Every row gives one point. Each table stands for the endless flat space through its points: a line for two points, a plane for three, and so on. Write the one point that lies in both, or say that there is none.

First (2 x 3)
[[-0.29  0.36 -0.18]
 [-0.39  0.21 -0.18]]
Second (2 x 3)
[[-0.37  0.20 -0.36]
 [-0.39  0.15 -0.45]]
They share: [-0.33  0.30 -0.18]

First (2 x 4)
[[ 0.06 -0.17 -0.57 -0.13]
 [-0.10  0.03 -0.33  0.19]]
Second (2 x 4)
[[ 0.15 -0.23 -0.18  0.35]
 [ 0.08 -0.16 -0.25  0.27]]
They share: [-0.06 -0.02 -0.39  0.11]

First (3 x 6)
[[-0.23 -0.32 -0.33 -0.13 -0.18  0.37]
 [-0.41  0.06 -0.54 -0.31 -0.32  0.23]
 [-0.29 -0.14 -0.36 -0.19 -0.36  0.19]]
Second (2 x 6)
[[-0.34 -0.24 -0.38 -0.12 -0.40  0.18]
 [-0.10 -0.15 -0.23 -0.24 -0.16  0.33]]
They share: [-0.26 -0.21 -0.33 -0.16 -0.32  0.23]

First (2 x 8)
[[-0.03 -0.11  0.36 -0.10 -0.28 -0.23 -0.01  0.08]
 [-0.03  0.03  0.34 -0.10 -0.20 -0.03  0.19  0.18]]
Second (3 x 8)
[[-0.22 -0.40  0.65 -0.33 -0.14 -0.25 -0.33  0.01]
 [-0.26 -0.60  0.81 -0.29 -0.12 -0.31 -0.53 -0.11]
 [ 0.10  0.18 -0.15  0.13 -0.54 -0.43  0.43  0.01]]
They share: no point

First (3 x 9)
[[ 0.21 -0.31 -0.22  0.05 -0.31  0.07 -0.02  0.42 -0.28]
 [ 0.24 -0.39 -0.25  0.09 -0.35  0.07 -0.03  0.33 -0.26]
 [ 0.45 -0.11 -0.38 -0.23  0.01 -0.13 -0.06  0.54 -0.28]]
Second (3 x 9)
[[ 0.42 -0.27 -0.45 -0.10 -0.34 -0.12 -0.27  0.40 -0.27]
 [ 0.56 -0.17 -0.61 -0.26 -0.54 -0.18 -0.57  0.40 -0.23]
 [ 0.30 -0.44 -0.23  0.07 -0.12  0.02  0.09  0.37 -0.33]]
They share: no point

First (2 x 11)
[[-0.15  0.09  0.00 -0.41 -0.20 -0.34  0.07  0.24 -0.05  0.26 -0.41]
 [-0.07 -0.09 -0.04 -0.29 -0.22 -0.26  0.07  0.38  0.07  0.12 -0.33]]
Second (2 x 11)
[[-0.02  0.06 -0.07 -0.33 -0.36 -0.27 -0.04  0.38  0.13  0.17 -0.50]
 [ 0.02  0.10 -0.13 -0.43 -0.56 -0.09 -0.12  0.42  0.25  0.17 -0.70]]
They share: no point

First (2 x 11)
[[-0.21  0.21  0.10  0.30 -0.20 -0.12 -0.21  0.15 -0.24  0.16 -0.35]
 [-0.01  0.26  0.55  0.30  0.15  0.23 -0.61  0.35 -0.39  0.16 -0.25]]
Second (2 x 11)
[[-0.31  0.03  0.46  0.12 -0.16  0.06 -0.33  0.33 -0.48  0.02 -0.37]
 [-0.22  0.13  0.37  0.21 -0.11  0.04 -0.35  0.28 -0.39  0.09 -0.34]]
They share: [-0.13  0.23  0.28  0.30 -0.06  0.02 -0.37  0.23 -0.30  0.16 -0.31]

First (4 x 12)
[[ 0.25  0.30  0.18 -0.21  0.28 -0.03  0.06 -0.13 -0.08 -0.24  0.46  0.22]
 [ 0.18  0.12  0.21 -0.30  0.19  0.16  0.10  0.16 -0.24 -0.48  0.51  0.28]
 [ 0.30  0.40  0.17 -0.19  0.29 -0.12 -0.01 -0.53  0.06 -0.13  0.17  0.07]
 [ 0.22  0.44  0.19 -0.15  0.43 -0.31 -0.14 -0.57  0.09  0.11  0.16  0.08]]
Second (4 x 12)
[[ 0.64 -0.02 -0.01 -0.47  0.36  0.00 -0.01 -0.51 -0.18 -0.46  0.14  0.32]
 [ 0.13  0.46  0.38 -0.15  0.19  0.13  0.18 -0.82 -0.13 -0.01  0.46 -0.24]
 [ 0.28  0.34 -0.01  0.07  0.30 -0.12  0.41 -0.03  0.18 -0.64  0.26 -0.10]
 [ 0.55  0.10 -0.07 -0.19  0.41 -0.10  0.22 -0.20  0.04 -0.64  0.12  0.13]]
They share: no point

First (2 x 14)
[[ 0.38  0.07 -0.24  0.47  0.63  0.25 -0.08  0.23 -0.02 -0.57  0.16  0.27
  -0.43 -0.07]
 [ 0.33  0.08 -0.17  0.38  0.55  0.24 -0.15  0.24 -0.04 -0.49  0.16  0.24
  -0.38 -0.01]]
Second (2 x 14)
[[ 0.04 -0.06 -0.24  0.37  0.44  0.37 -0.19  0.27 -0.16 -0.27  0.27  0.39
  -0.56 -0.24]
 [ 0.52  0.30  0.18 -0.11  0.20 -0.05 -0.49  0.33 -0.04 -0.33 -0.03  0.09
  -0.08  0.30]]
They share: no point

First (3 x 18)
[[-0.24 -0.10  0.22 -0.15 -0.04  0.05  0.11 -0.03  0.39  0.59  0.11 -0.35
   0.45  0.28  0.55  0.19 -0.44  0.06]
 [-0.32 -0.60  0.47  0.24 -0.18  0.17  0.58 -0.06  0.04  0.23 -0.41 -0.01
   0.27  0.24  0.27 -0.10 -0.32 -0.32]
 [-0.69 -0.10  0.47 -0.05  0.36  0.35  0.41 -0.23  0.64  0.19  0.06  0.00
   0.25 -0.07  0.10  0.34 -0.14  0.11]]
Second (2 x 18)
[[-0.45 -0.31  0.40  0.00 -0.04  0.19  0.38 -0.14  0.33  0.34 -0.03 -0.22
   0.36  0.13  0.25  0.14 -0.28 -0.11]
 [-0.24 -0.28  0.34  0.09  0.08  0.13  0.35  0.01  0.27  0.37 -0.27  0.05
   0.27  0.28  0.49  0.05 -0.40 -0.02]]
They share: [-0.38 -0.30  0.38  0.03  0.00  0.17  0.37 -0.09  0.31  0.35 -0.11 -0.13
  0.33  0.18  0.33  0.11 -0.32 -0.08]

First (3 x 20)
[[ 0.19  0.15  0.09  0.15 -0.42 -0.12 -0.01 -0.04  0.19  0.25 -0.20 -0.07
   0.25  0.32 -0.15  0.09  0.07  0.26 -0.13  0.20]
 [ 0.45  0.43  0.32  0.04 -0.15  0.22 -0.23  0.15  0.20  0.40  0.09 -0.50
  -0.01  0.17 -0.50  0.18  0.44 -0.21  0.09  0.32]
 [ 0.71  0.10  0.36 -0.16 -0.38  0.07 -0.24 -0.06  0.49  0.20 -0.08 -0.49
  -0.14  0.11 -0.51 -0.07  0.38 -0.32 -0.16  0.55]]
Second (3 x 20)
[[ 0.29  0.44  0.33  0.07 -0.33  0.05 -0.10  0.05  0.06  0.05 -0.21 -0.38
   0.00  0.08 -0.34 -0.12  0.21  0.13 -0.08  0.05]
 [ 0.30 -0.07  0.03  0.08 -0.50 -0.10 -0.16 -0.14  0.36  0.44 -0.09 -0.12
   0.24  0.39 -0.24  0.23  0.15  0.12 -0.17  0.46]
 [ 0.39 -0.26 -0.07  0.07 -0.48 -0.20 -0.05 -0.15  0.56  0.55 -0.06  0.07
   0.35  0.53 -0.14  0.33  0.11  0.03 -0.18  0.65]]
They share: [ 0.33  0.16  0.17  0.07 -0.39 -0.05 -0.08 -0.03  0.26  0.25 -0.15 -0.20
  0.14  0.26 -0.26  0.06  0.17  0.09 -0.12  0.29]

First (2 x 24)
[[-0.26 -0.48  0.03 -0.10  0.21 -0.21 -0.11 -0.07 -0.10 -0.22  0.43  0.37
   0.11 -0.12 -0.41  0.68  0.09  0.25 -0.13 -0.22  0.21  0.41  0.36  0.19]
 [-0.38 -0.18  0.27  0.08  0.51 -0.27 -0.53 -0.49  0.32 -0.34  0.19 -0.17
   0.05  0.42  0.07  0.08 -0.39 -0.11 -0.37  0.02 -0.09  0.35  0.36  0.01]]
Second (2 x 24)
[[-0.30 -0.35  0.23 -0.03  0.30 -0.16 -0.14 -0.22  0.09 -0.16  0.23  0.00
   0.26 -0.03 -0.09  0.20 -0.03  0.03 -0.11  0.02 -0.08  0.20  0.38  0.16]
 [-0.35 -0.30  0.03  0.02  0.45 -0.36 -0.59 -0.37  0.14 -0.46  0.43  0.25
  -0.19  0.42 -0.29  0.65 -0.33  0.13 -0.46 -0.28  0.27  0.65  0.33  0.01]]
They share: [-0.32 -0.33  0.15 -0.01  0.36 -0.24 -0.32 -0.28  0.11 -0.28  0.31  0.10
  0.08  0.15 -0.17  0.38 -0.15  0.07 -0.25 -0.10  0.06  0.38  0.36  0.10]

First (5 x 24)
[[ 0.15 -0.14  0.28  0.24  0.06  0.04 -0.51  0.01 -0.20  0.18  0.16  0.12
   0.13 -0.15  0.14  0.59  0.28  0.16 -0.43  0.34  0.14  0.27 -0.55 -0.08]
 [-0.04 -0.29  0.25  0.60 -0.19  0.17 -0.21 -0.19 -0.02  0.05  0.30 -0.11
  -0.09 -0.41  0.17  0.41  0.13  0.11 -0.12  0.27  0.07  0.31 -0.52  0.01]
 [-0.20 -0.54  0.25  0.66 -0.49  0.00 -0.20 -0.03  0.18  0.04  0.52 -0.16
  -0.23 -0.49  0.20  0.38 -0.03  0.20 -0.33  0.04  0.13  0.44 -0.67 -0.19]
 [ 0.32  0.39  0.05  0.24  0.45  0.41 -0.13 -0.55 -0.62  0.29 -0.06  0.05
   0.43  0.15  0.17  0.33  0.41  0.07  0.16  0.63  0.07 -0.05  0.04  0.45]
 [ 0.25  0.31  0.08  0.27  0.25  0.06 -0.32 -0.27 -0.67  0.28  0.03  0.30
   0.52  0.19  0.20  0.36  0.42  0.24 -0.36  0.39  0.14  0.02 -0.02  0.14]]
Second (5 x 24)
[[-0.01  0.01  0.28  0.39 -0.01  0.12 -0.30 -0.56 -0.31  0.32  0.40 -0.31
   0.40 -0.04  0.05 -0.06  0.11  0.37 -0.10  0.66  0.27 -0.25 -0.11 -0.04]
 [-0.06  0.19  0.46  0.46  0.06  0.17  0.00 -0.30 -0.76  0.74  0.22  0.34
   0.42 -0.08  0.37  0.00  0.22  0.35  0.36  0.40  0.03  0.06 -0.27  0.40]
 [ 0.04  0.15  0.34  0.59  0.20  0.30 -0.08 -0.15 -0.72  0.67  0.15  0.15
   0.25 -0.34  0.18  0.02  0.13  0.36  0.21  0.11 -0.10  0.43 -0.31  0.35]
 [ 0.09  0.21  0.45  0.33  0.24  0.45 -0.28 -0.53 -0.62  0.66  0.34  0.15
  -0.01 -0.02  0.52 -0.06 -0.15  0.12  0.13  0.34  0.22  0.30  0.02  0.53]
 [ 0.02 -0.21  0.00  0.21 -0.20  0.02 -0.04 -0.29 -0.04  0.03  0.23  0.13
   0.19  0.26  0.32  0.54  0.31 -0.10 -0.13  0.67  0.36 -0.17 -0.37  0.09]]
They share: no point

First (2 x 24)
[[-0.32 -0.16 -0.15 -0.13 -0.27 -0.10  0.06  0.19  0.31  0.15 -0.04 -0.30
  -0.12 -0.29 -0.01  0.05  0.33  0.28  0.03  0.05  0.50 -0.16  0.17  0.10]
 [-0.11 -0.37  0.06 -0.07 -0.33 -0.19  0.00 -0.11  0.10  0.27 -0.13 -0.33
   0.03 -0.41 -0.01 -0.16  0.42  0.34  0.30 -0.13  0.32 -0.37 -0.07  0.16]]
Second (4 x 24)
[[-0.12 -0.02 -0.13 -0.49 -0.24  0.03 -0.21 -0.45  0.28  0.12  0.32 -0.09
  -0.14  0.13  0.00  0.01  0.38 -0.06  0.29 -0.59  0.39 -0.13 -0.22 -0.14]
 [-0.49 -0.44  0.41  0.00 -0.46 -0.34  0.42  0.23  0.12  0.81 -0.34 -0.88
  -0.02 -0.57  0.06 -0.11  0.32  0.85  0.42  0.33  0.23 -0.55  0.41  0.20]
 [-0.09 -0.20 -0.35 -0.06 -0.32 -0.22 -0.28  0.03  0.10 -0.09 -0.14 -0.06
   0.08 -0.39  0.10 -0.15  0.58  0.07  0.14  0.07  0.41 -0.05 -0.01  0.32]
 [-0.18  0.01 -0.30 -0.41 -0.19  0.04 -0.35 -0.27  0.22 -0.03  0.18  0.06
  -0.15 -0.04  0.02 -0.13  0.45 -0.07  0.20 -0.41  0.46 -0.12 -0.22  0.03]]
They share: no point
